Every row gives one point. Examples show where two turns around zero, p and q, send a point. Where does a point land after both, in the order given? Backwards means that the second turn is done in reverse. Each puzzle has new turns, and all numbers are rounded.

Turn p:
[0.102, 0.086, 0.142] -> [0.008, 0.145, 0.129]
[-0.178, -0.186,  0.098] -> [-0.104, -0.231,  0.109]
[-0.033,  0.149, -0.026] -> [-0.083,  0.109, -0.073]
[ 0.109, -0.049, -0.213] -> [ 0.179, -0.023, -0.165]
Turn q:
[-0.146, -0.036, -0.261] -> [-0.111, -0.085, -0.267]
[0.156, 0.158, 0.036] -> [0.200, 0.099, 0.027]
[ 0.047, -0.067,  0.017] -> [ 0.013, -0.066,  0.049]
[-0.057, -0.054,  0.207] -> [-0.102,  0.053,  0.189]
Where do these land?
q, then p backwards: [-0.092, -0.059, -0.159] -> [-0.143,  0.007, -0.130]
p, then q: [-0.141, -0.023,  0.286] -> [-0.230,  0.125,  0.183]
p, then q: [ 0.085, -0.051, -0.055] -> [ 0.098, -0.055,  0.016]
q, then p: [ 0.149,  0.133, -0.072] -> [ 0.174,  0.117, -0.032]

Turn p:
[-0.149,  0.121, -0.054,  0.010] -> [-0.070,  0.129, -0.135, -0.010]
[-0.093, -0.075,  0.288,  0.155] -> [-0.196,  0.052,  0.205,  0.195]
[ 0.143,  0.040, -0.140, -0.023] -> [ 0.188, -0.022, -0.046, -0.066]
[ 0.046, -0.088, -0.199, -0.052] -> [ 0.110, -0.142, -0.137, -0.030]
[ 0.028, -0.028,  0.224,  0.139] -> [-0.061,  0.057,  0.211,  0.140]
[ 0.026,  0.031, -0.118, -0.228] -> [ 0.030, -0.072, -0.097, -0.228]
Turn q:
[-0.079, -0.150,  0.161, -0.068] -> [-0.051, -0.215,  0.064, -0.081]
[ 0.068, -0.013, -0.175,  0.022] -> [ 0.037,  0.068, -0.149,  0.089]
[-0.133,  0.181, -0.008, -0.110] -> [-0.017,  0.136,  0.017, -0.209]
[ 0.262,  0.079, -0.156,  0.026] -> [ 0.211,  0.138, -0.083,  0.172]
[-0.118, -0.096,  0.178,  0.129] -> [-0.179, -0.126,  0.151,  0.028]
Where do these land?
p, then q: [-0.245,  0.216,  0.001, -0.117] -> [-0.047,  0.209, -0.117, -0.246]
p, then q: [-0.080, -0.029, -0.101,  0.034] -> [-0.044,  0.048, -0.103,  0.061]
p, then q backwards: [-0.024,  0.152, -0.060,  0.052] -> [ 0.030,  0.113, -0.127, -0.016]
p, then q: [ 0.161, -0.202,  0.118,  0.122] -> [-0.055, -0.181,  0.179,  0.166]
p, then q: [ 0.188, -0.136,  0.042, -0.091] -> [ 0.076, -0.234,  0.051,  0.025]

Turn p:
[-0.009, -0.016,  0.067,  0.190,  0.125, -0.128] -> [ 0.060,  0.071,  0.044,  0.203,  0.014, -0.145]
[ 0.006, -0.020,  0.083,  0.054, -0.172,  0.153] -> [-0.166,  0.005, -0.016,  0.001, -0.166,  0.088]
[-0.114, -0.094, -0.129,  0.005,  0.103,  0.039] -> [ 0.085, -0.102, -0.135,  0.082,  0.077,  0.047]
[-0.243,  0.152,  0.084, -0.127, -0.064, -0.095] -> [-0.229, -0.042,  0.002, -0.072,  0.225, -0.093]
[ 0.164,  0.132, -0.093,  0.313,  0.053, -0.070] -> [ 0.134,  0.301, -0.084,  0.105, -0.115, -0.137]
[ 0.099, -0.191, -0.050, -0.386, -0.141, -0.077] -> [ 0.077, -0.310,  0.124, -0.323, -0.036,  0.029]
[ 0.057, -0.048, -0.003, -0.190,  0.092,  0.045] -> [ 0.093, -0.083,  0.093, -0.082,  0.072,  0.127]
[0.041, 0.085, 0.040, 0.142, 0.004, 0.134] -> [-0.053,  0.160, -0.030,  0.085, -0.072,  0.083]
Turn q:
[ 0.094, -0.186, -0.096, -0.236, -0.146, -0.137] -> [ 0.186, -0.179, -0.047,  0.017, -0.280, -0.026]
[-0.152,  0.213,  0.208, -0.114,  0.037, -0.169] -> [ 0.011,  0.025,  0.192, -0.304,  0.059, -0.147]
[ 0.194, -0.184, -0.096,  0.019,  0.066, -0.059] -> [ 0.115, -0.129, -0.132,  0.196, -0.001, -0.057]
[-0.142,  0.042,  0.019,  0.184, -0.068, -0.118] -> [-0.176,  0.103,  0.079,  0.020, -0.036, -0.158]
[-0.154,  0.223, -0.086,  0.179,  0.039,  0.245] -> [-0.197,  0.298, -0.056, -0.043,  0.132,  0.155]
[-0.063, -0.047, -0.113, -0.160,  0.002,  0.023] -> [ 0.031, -0.046, -0.126, -0.101, -0.112,  0.059]
[ 0.051,  0.017,  0.048,  0.010, -0.065,  0.109] -> [0.011, 0.021, 0.071, 0.046, 0.013, 0.116]
[ 0.159, -0.027, -0.086,  0.007, -0.034, -0.114] -> [ 0.144,  0.007, -0.034,  0.119, -0.056, -0.092]
[ 0.013, -0.051,  0.201,  0.110,  0.167,  0.221] -> [-0.124, -0.100,  0.053,  0.051,  0.280,  0.151]
Where do these land?
q, then p: [ 0.042,  0.313,  0.104, -0.003,  0.011, -0.081] -> [ 0.013,  0.156,  0.251, -0.087,  0.149,  0.002]
q, then p: [-0.066, -0.295, -0.072,  0.110, -0.102,  0.020] -> [-0.119, -0.119, -0.219,  0.130, -0.128, -0.100]
q, then p: [ 0.019,  0.244, -0.015, -0.052, -0.107,  0.062] -> [-0.087,  0.173,  0.104, -0.129,  0.042,  0.107]
q, then p: [-0.136, -0.028,  0.123,  0.015,  0.124,  0.064] -> [ 0.011, -0.146,  0.004,  0.073,  0.149,  0.071]
q, then p: [-0.020, -0.025,  0.147, -0.115,  0.089,  0.175] -> [ 0.046, -0.113,  0.048,  0.065,  0.026,  0.229]
q, then p: [-0.032, -0.202, -0.228, -0.015,  0.125, -0.089] -> [ 0.144, -0.102, -0.244, -0.064, -0.064, -0.136]
q, then p: [ 0.123, -0.114,  0.026,  0.010,  0.183,  0.015] -> [ 0.208, -0.041, -0.032,  0.125, -0.029,  0.009]
p, then q: [ 0.078,  0.333,  0.002,  0.089, -0.173, -0.004] -> [ 0.059,  0.220,  0.035, -0.310, -0.064, -0.041]
q, then p: [-0.007, -0.226, -0.086, -0.039, -0.150, -0.162] -> [-0.073, -0.116, -0.077, -0.037, -0.221, -0.184]

Turn p:
[ 0.135,  0.022, -0.232,  0.082,  0.117, -0.214] -> [-0.064, -0.210, -0.201,  0.054,  0.084, -0.200]
[-0.006,  0.008,  0.238, -0.036, -0.149, -0.119] -> [ 0.036, -0.032,  0.254, -0.156, -0.043, -0.040]
[ 0.085,  0.061, -0.210,  0.097, -0.089, -0.118] -> [-0.012, -0.110, -0.205, -0.096, -0.049, -0.143]
[-0.084, -0.064, -0.135, -0.144, -0.131, -0.136] -> [-0.117,  0.000, -0.067, -0.226,  0.129, -0.005]
[-0.056, -0.028, -0.069,  0.114, -0.025,  0.117] -> [ 0.017,  0.003, -0.108,  0.022, -0.099,  0.117]
[ 0.085,  0.085, -0.024, -0.001, -0.082,  0.453] -> [ 0.244,  0.327, -0.132,  0.090, -0.151,  0.111]
[ 0.036, -0.100,  0.087,  0.025,  0.151,  0.105] -> [ 0.082, -0.013,  0.054,  0.173,  0.053,  0.103]
[-0.012, -0.027,  0.124, -0.044,  0.048, -0.153] -> [-0.054, -0.087,  0.162, -0.008,  0.071, -0.045]
[-0.184,  0.045,  0.221, -0.093,  0.158,  0.066] -> [-0.132,  0.123,  0.242,  0.145,  0.003,  0.102]
Turn q:
[ 0.060, -0.058, -0.257, -0.126,  0.195, -0.006] -> [-0.260, -0.099, -0.116,  0.020,  0.188,  0.019]
[-0.024,  0.146,  0.023,  0.155,  0.286, -0.201] -> [-0.023, -0.038,  0.006,  0.264,  0.070, -0.304]
[-0.059, -0.178,  0.161, -0.177, -0.100,  0.019] -> [ 0.063,  0.022,  0.175, -0.246,  0.057,  0.061]
[ 0.027, -0.110,  0.135,  0.225, -0.039,  0.016] -> [ 0.264, -0.108, -0.015,  0.018, -0.035, -0.023]
[-0.059,  0.151,  0.100,  0.070, -0.143,  0.105] -> [ 0.118,  0.158,  0.032,  0.066, -0.149,  0.079]
[-0.152, -0.030,  0.116, -0.052, -0.019,  0.081] -> [ 0.070,  0.067,  0.170, -0.010,  0.044,  0.083]
[ 0.276,  0.014, -0.207, -0.101, -0.011,  0.079] -> [-0.157,  0.018, -0.308, -0.108,  0.028,  0.062]
[-0.068,  0.065, -0.071,  0.005, -0.170, -0.093] -> [-0.076, -0.020,  0.055, -0.005, -0.204,  0.023]
Where do these land?
q, then p backwards: [ 0.105, -0.026, -0.077,  0.099,  0.041, -0.081] -> [ 0.068,  0.019, -0.118,  0.098,  0.034, -0.078]
p, then q backwards: [-0.393,  0.187, -0.091, -0.005,  0.316,  0.172] -> [-0.140,  0.397, -0.355, -0.113,  0.037,  0.099]
q, then p: [ 0.044,  0.121,  0.211, -0.045, -0.095, -0.099] -> [-0.012,  0.030,  0.099, -0.133, -0.022, -0.230]
q, then p: [-0.017, -0.120,  0.097, -0.087, -0.053, -0.102] -> [ 0.010,  0.041,  0.149, -0.044,  0.135, -0.024]
p, then q: [ 0.040, -0.025, -0.093, -0.098, -0.143, -0.049] -> [-0.177,  0.048,  0.000, -0.053,  0.074, -0.039]
p, then q: [ 0.084, -0.088, -0.086,  0.270, -0.054,  0.135] -> [-0.001, -0.118, -0.227, -0.115, -0.074,  0.179]
p, then q: [ 0.136, -0.049,  0.038, -0.133, -0.012,  0.024] -> [-0.015,  0.056, -0.092,  0.010,  0.083, -0.148]
